Each row is a point. Each table stands for the endless flat space through its points: a line for two points, a plane for three, and so on. The two share one point or none. Which?
In the rows, zero is written as 128.

First (2 x 4)
[[140 128 125 149]
 [131 107 104 158]]
Second (3 x 4)
[[110 132 111 155]
 [108 132 107 165]
 [113 129 109 160]]
They share: [134 114 111 155]

First (5 x 8)
[[125 123 151 125 152 143 166 153]
 [122 133 164 132 178 139 150 152]
 [127 150 172 150 151 150 152 162]
 [ 93 129 154 126 153 125 134 161]
 [ 78 118 137 117 143 116 129 162]]
Second (4 x 8)
[[101 100 149 131 182 107 142 157]
 [128 110 106 129 149 124 181 128]
 [117 107 115 124 159 133 182 126]
 [134 117 108 136 140 114 163 141]]
They share: no point

First (6 x 11)
[[ 90 116 104 197  86 125 117 143 156 133 135]
 [105 135 109 141 116  90 138 144 102 114 131]
 [100 115 136 167 118 122 122 115 131 123 115]
 [121 113 145 131 121  73 170 145  93 124 123]
 [111  93 157 154 116  84 161 140 115 127 130]
 [110 102 151 135  97  66 174 187 108 149 136]]
Second (4 x 11)
[[ 99 111 144 139 113  95 139 136 118 122 150]
 [ 91 151 107 198 146  84 121 122  91 129  93]
 [100 107 149 132 107 101 140 141 120 126 156]
 [ 88 137 126 169 141  77 126 117  98 118 134]]
They share: [103 115 134 153 113  99 139 140 118 126 126]

First (5 x 14)
[[168 139 125 131 145 112 108 149 139 101  79 140 136 127]
 [150 147 125 122 177 118 113 158 128 109  73 173 172  91]
 [183 116 146 134 146 100 118 125 126 111  85 128 115 142]
 [154 128 137  97 194 103 139 142 123 128  95 152 139 112]
 [170 138 121 123 134 111 109 150 147 100  89 124 119 146]]
Second (6 x 14)
[[192 106 140 102 127 121 104 140 165 131  89 157 159 190]
 [125 124  91 113 161 121 136 182 109 103 122 144 132 112]
 [185 132 153  89 148 121  66 109 124  96  87 136 166 145]
 [182 101 152 100 127 134  93 132 156 123  74 164 165 167]
 [162 120 121  96 162 119  90 137 111  92 106 139 155 123]
 [144 172 130  98 147 117 108 158 131 107 109 135 139 134]]
They share: [152 137 127 100 146 123 108 156 135 110 102 148 147 137]

First (3 x 20)
[[149 116 121 161 157 130 137  99 132  99 104 134 139  99 116 154 144  99
   95 150]
 [166 127 129 169 161 132 130  80 147  90 102 142 154 101 124 155 148 104
   88 152]
 [126 102 112 151 155 131 149 126 111 111 106 126 118  94 108 152 142  89
  103 145]]
Second (5 x 20)
[[168 138 109 160 132 146 147 103 100  77 133 125 170 125 133 151 126  95
   85  99]
 [117 119 112 143 170 137 149  98 141 126 109  97 115 106  76 159 156  96
  125 152]
 [107 102 111 167 160 122 144 115 131 124  84 121 113  97  85 151 140 109
  120 177]
 [135 121 106 205 125 132 148 115  93  98  97 150 149 114 126 122 126 127
   89 158]
 [112 127 117 159 168 128 159 124 131 122 111  99 121 109  68 135 135  97
  113 157]]
They share: no point

First (2 x 24)
[[125 163 122 155 162 156 102 104 122 101 140 116 123 103 142 141 134 144
   95 159 133 132 157 110]
 [105 155 102 151 154 124 114 116 118  93 144 104  95 111 166 121 130 140
  107 155 125 108 153 102]]
Second (6 x 24)
[[142 177  70 153 155 131  57 116 132 127 133 101  82  92 130 137 132 154
   71 163 114 126 164 103]
 [151 154  88 199 169 153  76 117 125 103 144  96  99  75 154 122 103 127
   82 167  95 156 184 100]
 [120 129 109 145 124 121 122  80  99  69 174  99 146 110 173 121 144 155
  116 200 137 130 148 106]
 [131 159 137 168 146 136 115 120 136  65 168  96 113 101 176 111 123 135
  116 167 115 145 154 111]
 [ 88 188 126 114 165 135 113 124 133 114 121 124  88 130 137 146 154 152
  102 125 151  85 135 110]
 [127 149 102 162 159 144  80 100 103  93 145  82 115  85 155 137 151 134
   93 170 124 151 186  80]]
They share: [115 159 112 153 158 140 108 110 120  97 142 110 109 107 154 131 132 142
 101 157 129 120 155 106]

First (2 x 24)
[[133 118 128 152 106 132 146 124 142 101 135 110 153 109  99 146 128  98
  123 107 164 146 112  91]
 [127 110 127 156 101 137 149 120 136  93 141 105 159 116  98 139 120  92
  130 104 171 148 119  83]]
Second (2 x 24)
[[145 126 133 142 110 123 145 124 151 101 134 113 143  98  92 150 128 103
  121 117 164 145 100 106]
 [157 126 141 130 108 115 149 116 157  85 144 109 135  90  76 144 112 101
  131 131 178 147  90 120]]
They share: [139 126 129 148 111 127 143 128 148 109 129 115 147 102 100 153 136 104
 116 110 157 144 105  99]

First (5 x 24)
[[166 121 109 128 116 111 111 100 122 146 155 104 115 164 132 134 135 129
  134 112 147  99 123 102]
 [132  79 121 158 130  91  71  84 132 136 161 146 155 128  96 146 147  99
  104 124 177  73 135 126]
 [148 144 106 146 125 107 140 129 146 139 133 121 108 148 111 135 156  95
  118 118 135 104  96 135]
 [194 178  70 134 129 137 198 125 120 167 145  63  96 164 151  83 136  95
  136  96 135 140  66 101]
 [142 116 117 140 133 109  96  64 143 113 140 115 107 163 125 123 116  97
  109 151 156  96  95 143]]
Second (6 x 24)
[[148 148  78 160 160  65 149 108  95 156 116 132 161 109 102  90 149 101
  138 129  98  71  51 125]
 [155  96 110 139 110 140 127  99 164 150 177  96  95 175 148 145 119  89
  102 105 182 114 135 101]
 [145 148  96 138 150 117 117 152 127 138 124 139  95 138  86 102 179  94
  133 111 133 105  87 137]
 [124 110  92 148 174  86 162 133  90 154 134 144 142 140 130 104 123 102
  145 102 109  61  45 119]
 [144 120 118 150 142  92 151 108 105 139 145 113 143 151 137 129 129 105
  141 105 145  89  73 129]
 [160 166 114 143 128 106 117 129 122 122 125 123 119 140  86 123 183 106
  127 119 149 116  93 157]]
They share: [155 130 102 146 128 110 130 109 134 144 146 113 120 147 118 124 145  97
 118 116 150 103 101 123]

First (6 x 24)
[[123  91  71 118 114 115 122 137 135 136  81 128  77  97 141  98 117 150
  128 118  89  98  98 142]
 [114 106 129 135 140 101 150 148 115 177 135  97  99  95 135 123 152 143
  146 125  79 121 141 144]
 [153 100 122 128  94 112 154 108 169 150 133 158 159  93 166  91 185 157
  141  58 148 161 143 159]
 [141 109 116 136 105 130 149 158 129 163 168 116 137 103 138 122 141 168
  149  97 107 149 134 148]
 [130  65  71  95 110 133 129 148 145  96  76 162 100 114 167  85 113 184
  123  80 110 140  86 177]
 [130 101 120 109 130 139 160 166 138 131 135 130 121 126 157 112 141 180
  139  95 109 159 126 175]]
Second (4 x 24)
[[114  88 110 114  99 104 144 141 170 160 134 134  94  94 173  72 146 146
  156 118 100 103 143 149]
 [117 119 139 143 121 105 160 150 158 143 128 140 113 133 149 108 190 155
  149 121  86 135 110 163]
 [143 104  93  97 152 132 145 132 135 178 113 102 112  85 125 116 130 144
  132 106 129 121 135 133]
 [136 105 116 120 126 115 141 143 143 155 123 128 117  98 149  96 150 143
  139 119 107 113 136 151]]
They share: no point

First (3 x 24)
[[119 108 105 133 131 112 161 110 118 125 151 132 108 108 150 114 121 141
  172 115 132 144 154 128]
 [109 132 128 119 154 135 144  96 126 118 124 147 100  89 164 108 103 144
  132  94 144 171 160 151]
 [104 130 122 112 141 122 139  96 109 132 128 137 117 104 150 126 101 142
  140 101 136 160 170 138]]
Second (7 x 24)
[[ 97 126 113 150 186 129 119 128 108 170 141 110 173 109 166 125 140 138
  172 134 126 113 200 137]
 [122 169 129 191 154 147 135 122  68 147 182 127 120 144 216 159 146 154
  193  81  81 131 173 163]
 [131 147 118 190 152 135 171 122  71 128 163 147  92 154 183 168 146 153
  202  78 102 141 156 164]
 [113 137 103 179 160 111 162 129  73 129 160 156 130 121 150 169 136 178
  184 110 107 148 151 156]
 [103 113  95 125 111  95 158  86 112  91 161 162 104  81 137 107  84 165
  131 105 133 185 124 142]
 [ 97  81  95  89 103 103 148  72 154  91 141 140 100  75 133  59  72 125
  105 115 165 183 136 124]
 [119 116 104 127 122 101 178  79 109  98 147 167  71  96 138 111  88 150
  161  85 147 174 128 145]]
They share: no point

First (6 x 24)
[[112 110  90 125 158 130 101 114 133 119 151  87 157 113 147 100 132 164
  107 153  86 112 154 153]
 [128 174 165 128 139 134 130  95 181  94  94 172 149 155 172  99 134 174
  157  99 109  78  86 102]
 [117 126 125 101 147 117  79 100 146 118 104 130 110 137 154 117 121 168
  137 127 104 100 131 124]
 [120 201 159 165 133 152 149 103 180  63  97 172 172 168 174  98 130 167
  163  73 105  72  54 100]
 [119 131 126 147 154 149 147 113 169 126 152 109 199 118 159  69 161 165
  129 153  89  90 137 137]
 [104 129 115 159 131 141 111 129 145  99 143 105 160 132 170  91 137 179
  109 144  82  83 137 137]]
Second (6 x 24)
[[107 122  82  97 156 117  99 112 159  84 139 126 111 136 176  98 110 181
  101 110 126 110 104 138]
 [125 181 109 129 191 139 133 104 137  91 119 102 176 136 138 102 106 155
  135 137 114 104 112 137]
 [119 170 128 126 147 126 108 100 114  55 113 106 151 139 115  93 125 138
  139 136  70  96  85 134]
 [105 123 117 114 104 103  74 105 130  53 117 130 110 145 138  99 139 152
  121 110  60  99  81 132]
 [113 171 125 119 171 117 111 110 118 118 122  89 173 120 146 113 116 143
  130 126  94  97 125 116]
 [137 183 125 154 184 146 122 102 142  96 103 112 200 139 123 107 117 152
  159 133  94 102 119 135]]
They share: no point

First (3 x 24)
[[129 135 111 112 111 115 149 145 143  98 151 133 108 114 101 156 104 107
  109 108 158 106  96 142]
 [134 129 100 122 120 125 141 145 156 108 134 114 105 132 102 162 111 112
  128 119 167 115 104 152]
 [131 129 109 110 105 119 129 145 147 102 137 123 102 114  93 174 114 103
  107  98 164 124  92 140]]
Second (2 x 24)
[[102 126 114 114 123 122 159 139 142 113 129 127 121 107 119 128 109 114
  137 111 153 132  76 166]
 [130 146  98 118 119 110 159 139 150 101 157 131 101 123  91 156  93 106
  105 107 153 100 100 142]]
They share: no point

First (4 x 24)
[[102 140 174 104 131 152 142 153 164 156  58 101 125 168 159 160 156 126
  169 127 159 100  99 119]
 [135 128 137 143  91 169 155 161 116 111  86 123 116 181 174 176 152 134
  134 108 165 128 124 119]
 [113 130 163 115 123 151 145 153 152 139  68 111 116 173 168 160 154 128
  158 120 161 108 100 117]
 [120 128 158 119 116 153 148 154 147 134  69 114 115 179 173 163 156 129
  156 119 163 111 104 114]]
Second (7 x 24)
[[ 93  65 161 150  71 179 135 154 153  99 111  70  95 200 153 128 109 142
  146  87 167 139  76 114]
 [107 181 118 153 141 145 124 127  90 143 130 124 100 109 139 167 178 120
  126 112 134 141 108 132]
 [130 109 158 129 140 142 171 157 148 108  63 145 115 150 163 166 136 125
  130  92 155  85 107 147]
 [ 60 140 173 129 137 193 171 122 113 142 148  99  85 146 152 142 169 166
  118  62 128 195 106 115]
 [137  74 171 118 131 141 176 167 172  89  35 135 118 180 174 154 118 122
  131  90 166  72 100 136]
 [131  73 151 116 128 140 149 172 163  75  34 118 113 193 172 143 121 106
  129 102 165  83 101 118]
 [104 127 134 128 148 156 159 118 125 138 118 126  99 146 178 138 183 134
  126  99 140 140 101 107]]
They share: no point

First (3 x 24)
[[141 147 139 126 142 117 110 166 127 102 174 124 166 140 137 143 114 129
  154 139 120 146 163 156]
 [123 126 151 114 127 123 119 148 148 102 162 130 163 128 134 146 129 141
  148 130 117 164 139 132]
 [125 143 163 130 114 105 130 130 127  90 130 124 142 136 137 143 118 129
  114 103  84 142 139 124]]
Second (6 x 24)
[[134 122 155 121 122 114 106 159 110  78 167 129 177 134 117 163 118 138
  131 133 119 165 141 155]
 [ 98 125 161 140 172  82 108 175 148  66 172 150 214 135 165 131 146 137
  145 111 118 127 178 163]
 [141 133 147  77  94 128 101 171  83  78 173  83 182 126 142 102  89 133
  119 148  75 168 125 143]
 [124 145 159 108 138 120 122 177 120  82 144 116 182 147 163  97 102 149
  121 127  86 161 134 129]
 [127 150 159 101 134 119 119 171 118  84 151 107 183 139 166  91 103 142
  127 130  80 156 137 131]
 [126 177 192 142 181 106 138 150 146  94 124 149 170 146 159 122 121 151
  131 114 121 161 142 132]]
They share: no point

First (7 x 24)
[[122 134  89 114 108 110 132 111 124 101  91 188 134 155  77 129 128 163
   95  57 139 145 165 120]
 [154 107 119 117 141 108 126 128 121 115 132 136 111 119 164 144 141 127
   95 110 140 145 137 148]
 [135 108  91 113 160 114 146 137 154  86 129 179 130 142 147 130 118 176
  117 107 147 144 144 146]
 [172 102 109 107 147 132 109 103 101  96  91 139  72 141 162 124 160 161
  120 101 161 151 176 168]
 [137 119  99  83 136 109  71 142  75 125 107 124 127 148  98 100 147 139
   63  60 100 170 157 109]
 [132  95 113 138 135 103 162 106 157  96 122 162 109 125 182 156 133 139
  125 130 165 124 124 173]
 [131  86 135 123 130  95 148 105 115 116 110 137  88 120 196 158 166 105
  132 133 159 146 124 177]]
Second (6 x 24)
[[149 122 122  93 174 119 153 146 114 155 126 158 170 151 166 156 123  89
  103 144 162  97 132 144]
 [161 111 108 134 156 103 152 119 112 117  94 195 128 108 170 142 127 107
  103 107 146 172 154 187]
 [116 134 160 111 140  91 120 128 150 113  96 112  74 123  96 148 119 143
  128  97 143 154 120 125]
 [129 126 103 122 120 121 126  96 113 118 109 135 116 140 162 135 149 143
   85  99 149 152 127 150]
 [150  95 123 108 107  91 135 105  99  94 120 163  88 101 158 116 140 125
  112  95 135 173 171 152]
 [116 128 118  99 116 127 120 110 120 131 126 100 122 159 144 142 155 143
   92 109 149 118 114 119]]
They share: no point

First (5 x 24)
[[144 161 106 117 172 145 151 184 126 127 138  91 128  81 162 107 181 112
  135  96 127 129 162 159]
 [123 150 127  81 158 153 133 160 113 134 106  96 134  68 164 101 146 128
  137 102 127 107 149 140]
 [105 141  66 118 148 172 102 144 166 160 140 108 151 122 112 130 170 148
  139 118 115 165 130 136]
 [141 176 125 100 119 125 102 154 112 171 125  86 138  79 137  82 164 144
  141 124 112 132 121 156]
 [116 130 125  69 159 167 131 140 120 132  93 111 155  78 163 109 124 142
  135 104 119  94 147 126]]
Second (2 x 24)
[[142 149 104  93 154 161 134 134 128 160 118  96 159  83 139  97 150 129
  134 116 127 110 157 153]
 [148 153 105  87 158 164 140 128 128 167 118  90 163  75 136  94 153 123
  136 116 133 104 163 160]]
They share: no point

First (7 x 24)
[[130  97 159 123  74 155  67  80 175 128 101 122 179 103 142 200 104 120
  141  89  72 120 104 114]
 [190 112 142 164 104 123 136 105 166 157 118 119 138 142 190 173  90 123
  131  73  74  83 116 132]
 [ 98 163 165 146 141  70 173 137 129 136 103 145 170 170 148 164  94  79
  107 126 133 116  88 100]
 [193 108 118 153 126 118 138  93 170 154  96 146 144 178 152 132  75 101
  115 110 101  89 112 127]
 [181 108 161 159  91 131 141 115 170 179 119 104 127 122 206 193 108 150
  156  65  76  84 105 133]
 [194  85 113 107 159 122 142 109 174 157 106 109 126 214 145  78  97  77
  131 124 119  83  97 141]
 [101  92 219 130  64 130 147 106 158 193  85 117 152  91 176 211 148 185
  174 136 125 114  85  63]]
Second (5 x 24)
[[135  93 157  99 136 132 122 103 149 185  84 160 141 148 142 154 105  89
  143 152 100  49 111 120]
 [108  77 146 123 132  96 128  91 175 162  90 166 147 132 164 159  99 121
  147 141 102  91  97 122]
 [115  80 155 150 125 100 125 112 196 164 113 151 167 149 168 125  96 128
  145 123  83 101  97 122]
 [146  96 195 149 135 129  95 104 183 186 123 121 175 139 165  77  76 120
  111 126  88  94  77  88]
 [122  83 169 156 128 105 114 109 198 169 120 140 173 144 171 104  87 131
  133 121  83 106  87 110]]
They share: [149 106 158 139 109 117 139 102 159 155  99 129 153 149 159 158 104 118
 131 119 108 100 103 102]

First (7 x 24)
[[129 150 164 105 130 135 131 114  98 169 119  62 149 174 169 133  84 120
  105 111 160  89 171  93]
 [158 173 172  96 126 126  57 109  91 144 130  67 183 155 149 119  91 121
   82  65 164  91 133  62]
 [150 153 174 132 133 119 138 163 126 164 160  50 140 122 157 172 125 136
  143 154 163  68 147 148]
 [109 150 158  86 160 108 110 122  95 193 123 145 112 195 167 152 116 143
  150  94 134 158 106 112]
 [137 159 188  91 100 120 104 121 116 163 130 129 141 156 126 162 112  88
  165 149 111 113 128 158]
 [157 164 131  93 150 109  81  85  99 132 102  83 181 150 141 126  82 106
  100  66 164 120 170  82]
 [130 163 154 102 147 133 128 131  92 162 132  76 136 180 183 140 103 126
  111  92 163 100 151  96]]
Second (5 x 24)
[[156 114 143 108 174  94 133 122 145 160 112  91 165 166 129 141  77  94
  129  90 119  95 165 139]
 [147 163 148  94 126 117  98 119 109 156 139  85 151 144 141 154 100 104
  140 124 146 123 140 136]
 [142 145 133 108 157  85 115 108 141 154 140 112 161 139 132 158 105 114
  139  89 133  91 155 133]
 [164 145 157  95 146 128 114 118 113 155 126  70 150 167 153 150  71  82
  117 123 141 125 134 127]
 [143 199 165  98 106 112  81 105  85 142 149  96 136 117 155 175 126 123
  139 118 167 127 116 119]]
They share: no point

First (5 x 24)
[[ 98  85 162 134 106 128  95 201 161 135 128 148  82 187 123 125 134 151
  146 110 119 160 143  64]
 [139 124  94 159 134 113 108 134 139 105 113  96  89 160 166 143  81  98
  103 112  67 150 142 116]
 [115 116  94 151 130 105 120 126 107 117 121 116  81 164 122 131 101  94
  123 128  83 134 158 136]
 [111 112 101 140 126 120 117 147 115 101 101 121  79 185 144 147  95 111
  121 115  77 145 160 117]
 [117 105 122 150 121 112 106 156 140 126 129 120  89 162 130 128 116 112
  127 116  98 144 143 103]]
Second (7 x 24)
[[145 134 136 182  82 119 110 152 160 125 177  99 129 127 128 105  91 106
  146 137 102 146 113 116]
 [110 101  94 141 134  65  71 148 113 159 112  79  81 154 101 134 120  63
   84 113  64 124 151  81]
 [128 107 109 141 145  71  91 107 103 166 109  82  70 128 122 147 125  89
   72  88  76 119 137  74]
 [ 62  67 115 178 151  98  94 153 177 121 164  84  69 151 107  89 129  84
  145 173  86 142 167 144]
 [146 118 147 136 136 141 135 132 174 112 171 126 101 145 166 124 124 111
  154 108 123 119 110 130]
 [134 116 111 132 121 100  97 169 146 130 141 117 109 165 122 122 116  75
  130 116  96 123 130 105]
 [ 94  93 107 163 120 102  89 188 173 114 161 107 106 170 104  93 117  71
  154 162  91 139 153 133]]
They share: no point
